Each row is a point. The ring and each string are closed loops that go straight from each point to the next, and from the last back to the first. Before rounding, they use only three directions, however many columns there are. Count how often each string passes through the ring. Passing back the other way cancels.

Ring, 7 rows:
[[ -1 -10   3   1]
 [-11  19   1   6]
 [ -2  49   8  17]
 [ 24  49  34  19]
 [ 38  27  44  14]
 [ 39  -5  33  11]
 [ 26 -20  17   8]]
String, 29 rows:
[[ 24   0  15  15]
 [ 37 -28   1  24]
 [ 35 -36   3  18]
 [ 24 -28  26  -3]
 [ 16  -9  26  -1]
 [ 14   5  21   5]
 [  4 -10  -8  12]
 [ -5  -5 -10   9]
 [  2  10   8   7]
 [  6  15  20   4]
 [ -6  23  17   0]
 [-19  45  -7  14]
 [-18  60 -22  29]
 [  0  40   3  19]
 [  8  26  18  10]
 [  3  30  30   0]
 [-12  50   7  12]
 [-19  53 -15  22]
 [-17  39 -16  20]
 [  1  21   1  15]
 [  7  12  26  -1]
 [ -8  -3  12  -7]
 [  4  -4  20  -4]
 [ 11  -1  12   7]
 [ 14 -19   0  11]
 [ 23 -35  -2  14]
 [ 29 -32  17   6]
 [ 28 -20  33  -1]
 [ 21   1  30   3]]
Times through: 0

Ring, 9 rows:
[[  7  15  18  -7   4  11]
 [ 30   8  -3 -21  15  12]
 [ 37   8 -10 -22  17   9]
 [ 33  12 -15 -12  11  -3]
 [ 12  13 -17   3  -7 -18]
 [-14  11 -15  17 -26 -30]
 [-34  13   1  25 -35 -29]
 [-32  19  20  22 -27 -16]
 [-15  21  28   9 -10   1]]
String:
[[-60  20  19  41 -49 -34]
 [-50   8  -3  30 -47 -36]
 [-35   7  -9  22 -37 -31]
 [ -6  15   2   8 -13 -12]
 [-19  21   3  23 -25 -26]
 [-22  10 -23  25 -35 -42]
 [ -4   5 -36  12 -25 -37]
 [  5   3 -26   0 -13 -20]
 [ 11  19   5   1   0  -5]
 [ 16   7 -16  -7  -1  -9]
 [ 29   0 -30 -18   5  -6]
 [ 56   9 -19 -29  28  11]
 [ 45  17  -2 -20  24  11]
 [ 21  15  -1  -8   7   1]
 [ 22   6 -16 -12   4  -3]
 [ 44   0 -35 -25  15  -2]
 [ 49  16 -15 -18  22   2]
 [ 32  21  -5  -5  11  -4]
 [ 10  16  -4   2  -4 -11]
 [  2  14  -5   6 -10 -15]
 [ -5  20   2  14 -14 -18]
 [-33  13 -11  29 -40 -40]
 [-50   4 -18  32 -52 -46]
 [-40   1 -17  22 -43 -36]
 [ -4  15   4   6 -11 -10]
 [-11  27  23  16 -12  -9]]
Times through: 1

Ring:
[[ 26 -16  -1  -1  -5 -16  17  -9   7]
 [ 23  -1  -3  -9  -8  -9  15   5   6]
 [ 12  13  -3 -15  -9   0  12  12   7]
 [ -4  25  -1 -11  -4   8   7  13  11]
 [-17  29   1   4   8  11   2   6  17]
 [-26  22   4  16  15   8   0  -9  21]
 [-27   8   5  10   9   1   2 -25  19]
 [-21  -8   4  -2  -4  -8   7 -38  14]
 [  1 -23   2  -8 -11 -18  14 -37   8]
 [ 14 -25   0  -4  -8 -20  17 -28   8]]
String (25 x 9):
[[ 13 -28   0 -17 -19 -22  18 -33   4]
 [ 14 -17  -1 -15 -16 -16  17 -20   5]
 [ 36 -22  -3  -7 -10 -21  21  -8   4]
 [ 36 -10  -3   7   2 -14  17   6   8]
 [ 37  -1  -4  -2  -3  -9  17  17   6]
 [  9   4   0   8   6  -4  10  -1  13]
 [  3   7  -1 -20 -14  -3  12  -2   7]
 [  8  14  -4 -36 -24   0  13  10   2]
 [ 22  17  -4 -16  -9   1  13  26   6]
 [ 18   7  -1  12   9  -3  11  11  13]
 [ 18   3  -1  13   9  -5  11   6  13]
 [ 11  -1  -1  -4  -4  -7  12  -4   9]
 [ 14  -8  -2 -21 -18 -11  16  -9   4]
 [ 39 -31  -2  -5 -11 -25  22 -15   3]
 [ 33 -35   0  15   3 -26  19 -25  10]
 [  7 -11   1   9   3 -12  12 -20  13]
 [  3 -22   3   7   0 -17  13 -35  12]
 [ -1  -5   2   9   5  -8   9 -18  14]
 [-17 -14   2 -19 -17 -11  11 -41   9]
 [-30 -21   4 -24 -22 -14  10 -60   8]
 [-22 -17   5   1  -4 -12   8 -49  14]
 [ -7  -7   3   8   4  -8   9 -25  15]
 [ -8  -7   2  -8  -8  -9  10 -27  11]
 [-12 -27   2 -29 -28 -19  15 -51   4]
 [  4 -34   1 -16 -20 -24  18 -47   5]]
Times through: 4
